Each row is a point. To make a cloud, some directions were put in groups of two or more. Within a group, all points are equally far from the middle, so they leave a hole (a ring in 2 directions, a hollow ball in 3). The other directions are filled evenly. Then the cloud was stretched, turned, moved and blurred a little. Count the holes, and give their numbers of directions, smallest first.
In the rows, 128 means zero.

Cloud (19 x 3):
[[189 161 125]
 [ 71 121 193]
 [134 110 100]
 [145  62 165]
 [ 65 111 111]
 [ 67 182 112]
 [175 134 157]
 [209  79 117]
 [140  29 141]
 [ 80  71 109]
 [156 171 156]
 [137  64  73]
 [183  88 197]
 [ 61 122 194]
 [ 83  91 155]
 [151 106 142]
 [158 111  78]
 [159 111  60]
 [182 117 141]]
Holes: 0

Cloud (30 x 4):
[[114  67  87 116]
 [188 144 160 133]
 [ 91  90  87 163]
 [120  61  95  88]
 [168 195 117 160]
 [118  45 143  67]
 [ 92 130  66  74]
 [ 65 123 103 147]
 [ 69  95 184 105]
 [ 95  89 140 206]
 [118 146  72 200]
 [ 78 136 101 172]
 [188 133 133 103]
 [ 84 171  80  93]
 [140 155 184  96]
 [140  67 180 161]
 [105  43 144 108]
 [167  96 123  65]
 [157 195 114 132]
 [ 55 163 133 112]
 [169 104 187 152]
 [110  76 153 210]
 [113 115 200  87]
 [121 131 180 196]
 [144  44 145 196]
 [102 187  93  50]
 [100  60 178 103]
 [ 96  47 136 128]
 [ 97  43 129  98]
 [ 74 120 108 174]]
Holes: 1 (3)

Cloud (54 x 6):
[[169  72 134 103 160  89]
 [146  96 115 200  46 133]
 [204  99 138  93 140 169]
 [ 75  86 104 170 100  60]
 [111 129 187 166 161 118]
 [149 213 108 184 158 118]
 [183 170  97  72 137 158]
 [ 85 147 180 108 107  74]
 [ 68  97  63 122  64 141]
 [ 69 142  68 156  59 150]
 [177 132 156 169 104 208]
 [189 116 169 112  69  91]
 [ 80 151  73 168 156 144]
 [ 88 130 127  73  74  65]
 [188 177 133 104  73 186]
 [192 154 151 177 156 169]
 [ 75 139  77 166 142  65]
 [ 57 143 124 190  98  76]
 [ 89 197 163 133  99  82]
 [ 91 127  71  87  51  89]
 [120  62 102 154 138  63]
 [120  56  90 127 165 118]
 [ 83  96  57  95  96 152]
 [111  73 113 188  63 171]
 [162 166  97  63  84 167]
 [ 64 106  90 157  90  57]
 [213 118  89  82 121 166]
 [108 124  83  73 165 103]
 [114 172 126  77 117 177]
 [ 73 117  78 136 100  49]
 [217 120 101 102 158  98]
 [ 96 134  61 122 154  62]
 [202  99 134 107 149  81]
 [ 89 184  93 184 160  98]
 [146 137  39  92  83 150]
 [205 143 152 123 134 188]
 [ 77 152 174 107  61 107]
 [153 186 128  84  49 149]
 [153  86 101 199 162 129]
 [171  80 148 108 120  66]
 [164 183 117  80  90 179]
 [ 86 116 176  91  61 102]
 [176 171  72 195 157 112]
 [208 116 107 112 128  63]
 [ 93 143  59 127  62  68]
 [145 118 150 210  52 129]
 [ 54 109  96 169  52 124]
 [138  62  90 166 165 117]
 [104 114 164 163 133 196]
 [178 100  64 161  61 160]
 [137 182  83 187  48 111]
 [202 128 117  84  50 148]
 [193 182 120  93 147  84]
 [198 140  61  87 152 130]]
Holes: 3 (2, 2, 2)

Cloud (72 x 8):
[[154  93 160  81  90 121 137  34]
 [151  99 142  62  52 159 101  82]
 [ 94  73  69 145  94 145 106  62]
 [151 105  78  42  69 159 103  82]
 [179 193  83 127 197 107 178 114]
 [ 63 158 133 131 101 103  81  62]
 [163 100 152  57  66 108 165  67]
 [ 98 183  54  93  95  60 157 106]
 [ 99 159 172 119 146  88  84 158]
 [ 84 143 172 102 128 187 164  74]
 [181 219 171  91  78 157 161 146]
 [194 113  54  96  84 177 118 140]
 [124 194 169  84  53 144 143 164]
 [201 158 100  73 117 216 113 102]
 [132 194 143  60 113 105 142 185]
 [ 79 125  71 143 181 116 155 102]
 [198 151  73 128 178  67 159  93]
 [130 216 158 144  67 131  89 146]
 [133  90 108  41  87 139 152  53]
 [127 199 102  68 186 145 123  65]
 [181 208  45 132  93 102  94  89]
 [107 163  95  73 181 191 127 138]
 [185 163 181 159 194 146 103 123]
 [219 134 109  82 183 165 141 148]
 [114 206 118  50  47 110 135 125]
 [ 86 188  51 149 120 128  96  67]
 [103 151 178  91 145  68 108 147]
 [129 166 113 188 113 173 198  78]
 [171 176  97 172 181 121 199 111]
 [156 134 131  43  66  99 100 164]
 [155 187 167  89 208 166 147 111]
 [110 167 132 160  66  90 124 179]
 [173 145 137 162 111  63 141  37]
 [105  85  96 158 169 136 118 153]
 [180 183  83 169 163  98  68 110]
 [100 131  71  92 128 211 174 133]
 [216 148 198 117 131 136 171 130]
 [105 135 153  84  99 109  42 143]
 [ 82 148 136  49 117  89 135  69]
 [170 111  54 108 160 132 145  32]
 [ 85 138  72 147 131  94  64 138]
 [143 165 102 182 192 134 170  66]
 [106 213 145  73  64 117  83 112]
 [188 127 181  87  85  56 136 119]
 [130 169 116 189 127 190 167 145]
 [190 109 145  57 135  86 192  85]
 [174 178  59 133  80 171 188  69]
 [121 147 103  61  60 181 177 164]
 [127 177 174  84 172 147 196 121]
 [204 163  93  68  99  82 178  70]
 [109 109 130 159  95  69 191 139]
 [109 162 100  80 179 129 201 117]
 [158  62 119 169 129 128 189 110]
 [176 188 122 181  54 139 157  96]
 [131  81  77 149 165 110  63  95]
 [173 136  90 174 209 135 113  79]
 [198 223 136  77  92 161 149 158]
 [144  63 160 142 179 139 106  72]
 [188 163 178 168 102 156 182 108]
 [187 113  88  73 203 161 108  92]
 [158 114 125  43 158  61 124 118]
 [169 188 124  86 123 196 216 117]
 [111 183  94 174  59 149 180  77]
 [146 231  81  64 101 133  93  84]
 [172 130  97  39  55 113  92 127]
 [ 86 189 119 159 139  73  82 101]
 [121 115 146 134 113  79  61 162]
 [216 133 143  63 103 151 112 166]
 [ 94 118 139 149 142  45 125 121]
 [ 89  68 146 150 150 111 156  79]
 [125 178 164 111 164 200  98  68]
 [129 150  65  77  80  61 146 162]]
Holes: 3 (2, 2, 4)

Cloud (104 x 9):
[[128 138 191 139 195 193 131 175 109]
 [148 147 103  41 163 110 152 196 144]
 [141  66 133  50 163  90 173 155  87]
 [141 128 134  26 158  77 136 205 113]
 [116 101 218 116 172 194 117 160 134]
 [124 200 140 148 121 115 147 169 122]
 [144 143 148  80  70  66 178 147  64]
 [118 151 148 135 191 186 115 141 182]
 [169 135 138  72 158  36 144 192 121]
 [116 111 109  69 130  88 173 117  33]
 [139  96 177 120 104  67 129 137  33]
 [ 88  99 173 146  89 129  70 172  77]
 [143 194 168 116 196  97  67 133 115]
 [ 73  64 154 101 119 137  77 178  81]
 [153 100 108 123 145 173 146 210 131]
 [159  85  85  76 108 117 146 121  65]
 [146 134 159 143 172 158 230 147 171]
 [ 98 147 164 146  71 107 127 180 103]
 [ 65 103 184 144 132  98 133 113 103]
 [155 157 211  52 174 154 100 154 126]
 [105 126 120 171 107 178  68 120 112]
 [121 166 161  83 155  22 172 129 141]
 [112 167 155  65  60  58 127 159 117]
 [111  81 178 105 179  73 185 160  56]
 [141 164 181  85 156  70 208 139  80]
 [ 93 106 119 182 144 134  76  92 146]
 [121 197 112  88 153  53 166 163 119]
 [ 81 161  99  90 116  93  74 136 157]
 [111  50 194  90 148 110 137 189 118]
 [ 98  86 147  70 190  78 155 117  66]
 [103 133 117 151 127 170 179  95 175]
 [132 147  88 105  81 167 113 124 105]
 [147  69 133 148 173 172  84 146 158]
 [103 111 135  85 106  42 131 124  34]
 [171 193 140 119 175  92 160 127 119]
 [ 92 175 114 123 189 178 129 113 141]
 [198  69 137 105  82 128 196 162 112]
 [113 102  76  91  91 149 110 170 169]
 [205 140 164 116 124  93 122 143 167]
 [157  47 186  93 141 148 102 145 151]
 [147 110 177  11 112 142  86 147 135]
 [ 84 123 151 142 138  76 135 118 175]
 [ 83  94 199 123  96 108 150 138 122]
 [133 105 164 181 116 114  91 162 143]
 [151  91 122 142  90 161 146 211  93]
 [ 64 160 135 112 133 159 113 103 165]
 [ 98  95 104 103  93 145 154 186  55]
 [ 99  97  59 173 127 119 158 102 116]
 [ 73 141 182 168 155 103 118 129 141]
 [160  57 111 126  95 162 156 110 116]
 [108  43 105 102 101 108 137 122 108]
 [139 175 190  83 156 143 190 206 117]
 [103  52 197 128 117 113 111 160  72]
 [ 93 140 125 108 128 196 155 121  94]
 [155 207 198  74 160 130 135 131 169]
 [170 132 191  78 149 120  99 206  60]
 [125  79 156  52 193  73 113 149  91]
 [ 77 119 163 141 206  93 155 189 105]
 [143 175  79 126 178  99 148  84 106]
 [151  79 173 132 190 173 153 110  81]
 [145  94 138  38 185  69 159 161 129]
 [174 148 150  77 184 137 197 107 164]
 [ 99 164  61  94 172  89  97 151 126]
 [152  77 190 131 154 149  88 177 177]
 [120 191 131 125 132 146  99  87  92]
 [141  95 196 143  83 181 190 155 112]
 [191 145 120  91 112 121 108 107 181]
 [149 140 161  84 193  59 197 159  90]
 [ 90 123 107 104  84 187 118 116 127]
 [142 144  86  75  71 157 113 123 140]
 [122 136 141 202 139 115 103 181 106]
 [160 131 204  66 171  82 127 188  60]
 [114 130 220 149 177 102 178 163 131]
 [175 123 117  82  79 140 148 105  96]
 [192  74 120 118 154 148 121 130 154]
 [169 121 199  38 129  82 185 194  82]
 [131  63 130 124 124 155 177 211  76]
 [ 65 129 179 100 157 173 128 120 151]
 [ 94 157  93  65  94 140 123  96 120]
 [ 98 116 169  41 160  95 115  97  86]
 [134 130 148 115 109  88  89  74 134]
 [126 154  55  86 157  75 105 104 136]
 [136 177 196  70 196 102  74 155 137]
 [160 153 187  60 176  48 171 185 128]
 [122 135 190  62 176  81 113 193  38]
 [130 117 152  52 215 107 109 108 131]
 [ 86  77 103 146 113 154 180 143  56]
 [138 211 170  77 133 135 118 107 190]
 [153 122  81 117 205  92 163 114 135]
 [120 139 186  62 179 185  92 167 165]
 [ 51 129 125 111 157 135 167 123 143]
 [ 87 106 179 100 187 167 144 128 176]
 [130 169 160 132 171 176 107 152 192]
 [ 70 145 143  40 158 117 142 154  92]
 [165 185 134 135 172 100 156  98 113]
 [ 73  69 178 105 119 151 116 135 112]
 [148 154 173  69 186 176 114 131  96]
 [156 113  66 121 161  84 159 116 152]
 [144 147 101  89 183  77 120 201  73]
 [ 83 172  78  86 110 127 121 112 159]
 [191 167 139  69 155  96 172 193 136]
 [ 84 121 123 120 101  97  82 174 158]
 [128 112 152   7 113 138 122 119 121]
 [152 147  97  99  99  37 149 155  98]]
Holes: 3 (2, 3, 3)
